Each row is a point. Each copy is the shape, with its points in the same order, turned, moved and blurred by noise. Some copies are also mirrored. Which?

Shape (7 x 3):
[[ 33 -20 -57]
 [ -2 -14   8]
 [  9 -28  17]
 [-18 -47  -4]
 [-11   1   4]
 [-22  53  52]
 [  9  -5 -45]]
Copy 1 (7 x 3):
[[ 30  23 -34]
 [-16   9  20]
 [-12  22  33]
 [ 19  -3  38]
 [-23  -6  13]
 [-95 -17  23]
 [  9   0 -27]]
Copy 1 is: only turned
Copy 2 (7 x 3):
[[ 60  50 -32]
 [  7  20   5]
 [ 10  37  22]
 [-10  55  -9]
 [  3   4  -6]
 [ -9 -54  31]
 [ 39  29 -36]]
Copy 2 is: mirrored
Copy 3 (7 x 3):
[[ 65   0 -49]
 [ 18  -1   9]
 [ 29   0  20]
 [ 42 -37  18]
 [  5  -5   1]
 [-57  34  13]
 [ 34 -11 -42]]
Copy 3 is: only turned

Shape (7 x 4):
[[-44  12  11  17]
 [ 41  -8  36   0]
 [-16  36 -26   0]
 [-55  -1   4 -20]
 [ 49 -48 -49  39]
 [ 45  18  50  38]
 [  4 -38 -30 -16]]
Copy 1 (7 x 4):
[[  4  28  13 -20]
 [ 56 -40  32  20]
 [ 20  19 -36   5]
 [  7   9  -5 -46]
 [-24 -67   0  62]
 [ 60  -4  51  49]
 [ -8 -54 -15  -5]]
Copy 1 is: only turned
Copy 2 (7 x 4):
[[-14   5  30 -44]
 [ 49   6 -14   3]
 [-26 -44  -2 -43]
 [-51  -1  31 -13]
 [  0  47 -95 -48]
 [ 72   8  -4 -46]
 [-31  14 -41   0]]
Copy 2 is: only turned
Copy 3 (7 x 4):
[[  1  46  -6  -4]
 [-20 -30   9  42]
 [-22   9   2 -41]
 [ 36  32  -2 -16]
 [-27 -62 -76  -2]
 [-62  -7  11  58]
 [ 22 -37 -31 -11]]
Copy 3 is: mirrored
Copy 4 (7 x 4):
[[-16  -9   0  57]
 [ 20 -42  27 -20]
 [-11  34  19  40]
 [-59 -11   6  47]
 [ 32   9 -59 -37]
 [ 55 -45  24  11]
 [-34  19 -19 -16]]
Copy 4 is: only turned

Shape (8 x 4):
[[-21  -1  40 -42]
 [-11  23 -21 -16]
 [-37  20  50 -24]
 [-10   7 -14 -12]
 [ 21 -22 -15  72]
 [ 24  16  50  56]
 [ 44  12  65  18]
 [ 43 -14  11  47]]
Copy 1 (8 x 4):
[[-48 -16  -5  -5]
 [ 15   7 -18  23]
 [-44 -45  20  13]
 [ -6   8 -14   2]
 [ 39  74  58 -14]
 [-16  33  88  21]
 [-56  39  55  34]
 [ -6  71  47   4]]
Copy 1 is: only turned
Copy 2 (8 x 4):
[[-22  57  13  23]
 [ -9  -2 -27  37]
 [-52  35  23  29]
 [  4  -1  -9  27]
 [ 22 -59  15 -29]
 [-48 -28  23 -44]
 [-50  11  10 -51]
 [  4 -29   5 -47]]
Copy 2 is: mirrored
Copy 3 (8 x 4):
[[ 24 -12 -39  26]
 [-44 -20 -20  18]
 [ 27 -43 -18  24]
 [-31  -6  -8   9]
 [-36   0  67 -40]
 [ 16 -23  78   5]
 [ 33  -1  59  34]
 [-13  20  64 -13]]
Copy 3 is: mirrored

Shape (11 x 6):
[[-48  38 -17  27 -46   1]
 [-16  32  12 -38 -31  33]
 [ 16 -52 -17 -20  32 -32]
 [-33   6 -20   4  21  24]
 [ 55 -65  66  -1  24  -1]
 [  7  34   6 -36 -31  34]
 [ 39  16  69   6  53 -14]
 [-50  10 -11  -6  -9 -21]
 [-56  13 -15 -23  -9 -68]
 [-35  38   7 -30  67  16]
 [ 17  -7 -33 -30  15 -31]]
Copy 1 (11 x 6):
[[ 24  26 -21  -8 -11  77]
 [  4 -19 -55   0  -3  15]
 [-63  -2  54   5  -6 -10]
 [-33  19 -15 -25  22  36]
 [ -4 -15  52  10  36 -78]
 [  5 -25 -51 -16 -18  12]
 [ -2  51   2 -20   4 -77]
 [-22  31  -9  19  -6  49]
 [-35  45   0  46 -42  49]
 [-60  49 -52 -25  15  -4]
 [-52   3  22  -9 -40   7]]
Copy 1 is: mirrored
Copy 2 (11 x 6):
[[ 36 -17  58  45 -34 -36]
 [ 36  17 -12  14 -31 -37]
 [-62  24  18   0  28  12]
 [ 24  30  48   1   2  -6]
 [-54   8 -37  -4 -19  77]
 [ 29   0 -22  -1 -28 -38]
 [-46  25   6 -39 -74  41]
 [ -2  23  50  41 -13 -31]
 [-44  32  59  53 -23 -56]
 [  8  77  42 -35 -31 -16]
 [-46  12  21  -8  11 -32]]
Copy 2 is: only turned

Shape (11 x 8):
[[ 50 -36  -5 -23 -47 -25  -4  19]
 [ 22 -33  -5  42 -19  58 -60 -27]
 [ -9  23 -49   3 -19  -5  -7  18]
 [-51 -26  51 -36  43 -50  -1 -39]
 [-27  52  39  51 -24  20 -20  40]
 [-43 -44   5  31 -13  56 -48  24]
 [-20  18   3 -25  32 -15  29  57]
 [ 40 -27  28 -21  -1 -29 -73 -20]
 [ 34 -52 -49  -9 -20   4  34  54]
 [ 40  49  -4 -31 -45  20  -5 -15]
 [ -7  16 -43 -43 -23 -15  -1  54]]
Copy 1 (11 x 8):
[[ -2 -38   4 -22 -29  25   2 -54]
 [ 22  13   8 -27 -45  32  12  69]
 [ -6  -5 -29  36 -58 -18 -38  -3]
 [-29  35  -3 -69  59 -63 -21 -26]
 [-46  18  25  46 -29 -44  35  25]
 [ 10 -13 -39   0   3  -2  24  78]
 [ -1 -14   7  39  11 -68 -27 -32]
 [-36 -22  52 -65 -12  19 -32  -3]
 [ 55 -53 -24  17 -29   3   1 -36]
 [-23  28  22  36 -36  40 -40 -28]
 [ -4 -44 -31  39 -19 -21 -50 -29]]
Copy 1 is: mirrored
Copy 2 (11 x 8):
[[ 33  18 -15 -17  34  -3 -13  47]
 [-39  18  68 -15  35  34 -62  17]
 [  1   0  18 -59 -14 -11   7 -15]
 [  9  33  15  87  -7 -23  29 -52]
 [-90 -51   8 -16   3 -17   7  -3]
 [-61  29  51 -11  36 -37 -47 -12]
 [-31  34 -38 -15 -24 -32  46 -11]
 [ 16  20  41  31  61  35  21  24]
 [ 15  63 -20 -53 -12 -34 -25  53]
 [  8 -23 -28 -48  16  54 -11 -10]
 [ 11  23 -22 -66  12 -29  32 -12]]
Copy 2 is: only turned
Copy 3 (11 x 8):
[[-26  18 -30 -17  -8  25 -35  36]
 [  4  69  47  30  13 -25  23  12]
 [ 32  -1   6 -34  -8   7 -20 -28]
 [ 10 -63 -72  44  39  -5  54   9]
 [-17 -28  58 -19 -40   7  54 -33]
 [ 28  16  63  11  22  22  51  32]
 [ 37 -73 -18 -19 -41  13   6  13]
 [-46   1 -17  19  41 -41  -5  34]
 [ 39  17 -11 -14 -35  51 -51  44]
 [-14  35 -27 -56 -35 -35  11 -13]
 [ 30 -28 -10 -70  -8  19 -28  12]]
Copy 3 is: mirrored

Shape (15 x 9):
[[  5  43 -29  -4   2   2 -19  -2  34]
 [  1  19  89 -32  -2  24  29   9 -49]
 [ 17  10  21 -23  24  51  19  22 -34]
 [-92 -33   8   9 -19 -12  18  26 -16]
 [ 32 -10 -12  10 -31  25 -34  28  31]
 [ 25 -19   8 -27  10  17 -23 -28  46]
 [ -3 -11  17 -19   8  51  26  -1 -40]
 [-37 -22  10  54 -37 -18  -5 -42 -23]
 [ 46 -25 -13  -2  -7  32 -31   2  23]
 [ 13  34  17 -65  18  36  25  -9 -33]
 [-48   0  12 -12 -12  12 -22   8 -24]
 [-50 -26 -36  -4 -57 -64  -2   6 -12]
 [-25 -10 -26  27 -70 -17  21 -31  51]
 [-11  -5 -51  -2 -70   2 -39 -29  38]
 [ 25  46 -15 -62  44  -8  31  10 -20]]
Copy 1 (15 x 9):
[[-23   2 -23  20 -13 -21   4  29 -43]
 [ 27  11 -14  36  -1  -2 -16 -24  95]
 [-10  -8 -41  47 -13  15 -15 -42  35]
 [-10  53 -32 -40  66  54  -5   4  18]
 [ 38  21 -43  25 -17   7  16 -15 -55]
 [ -2  36   3   4 -60  -5  -3 -17 -27]
 [-18  17 -48  15  -6   9 -26 -51  42]
 [  2  36 -18 -61  45 -12  36 -28   3]
 [ 20  13 -31  18 -42  -2  -2 -36 -51]
 [-24  -2 -27  42 -25 -19 -54 -18  47]
 [ -9  49 -25  15  40   4 -14 -16   6]
 [ 18  35 -28 -68  61   2 -35  27 -31]
 [  9  43 -51 -75 -11  -7  27  37 -27]
 [ 10  52 -53 -31 -15 -35   2  17 -73]
 [-41 -39   1  35 -10  -8 -66  13  18]]
Copy 1 is: only turned
Copy 2 (15 x 9):
[[ 14  12 -38 -11   9 -13   8  45 -25]
 [-35 -32  14  68  -3 -89  12 -20  14]
 [-31 -15 -35  54  38 -45  12  -6   5]
 [ 21 -65  52 -19  32 -22 -42   2  13]
 [ -6   6  -5  30   0  42   6  23 -43]
 [-15  30  -8   2 -22  13  36  18  25]
 [-27 -11 -10  44  31 -42 -13 -28  16]
 [ 74  12  41   5   3 -18 -32 -33  -5]
 [  1  29 -21  42  -5  34  21   4  -7]
 [-33  -6 -58  37   5 -65   6  -6  30]
 [  8 -24  14  25   7 -20 -35  20   9]
 [ 59 -73   9 -34 -24  17 -36  -7 -11]
 [ 26  12  22 -60 -19   0 -22  -9 -49]
 [ 25  19 -15 -25 -34  35 -45  10 -31]
 [ -6 -48 -84  15  17 -60  45  22  16]]
Copy 2 is: mirrored
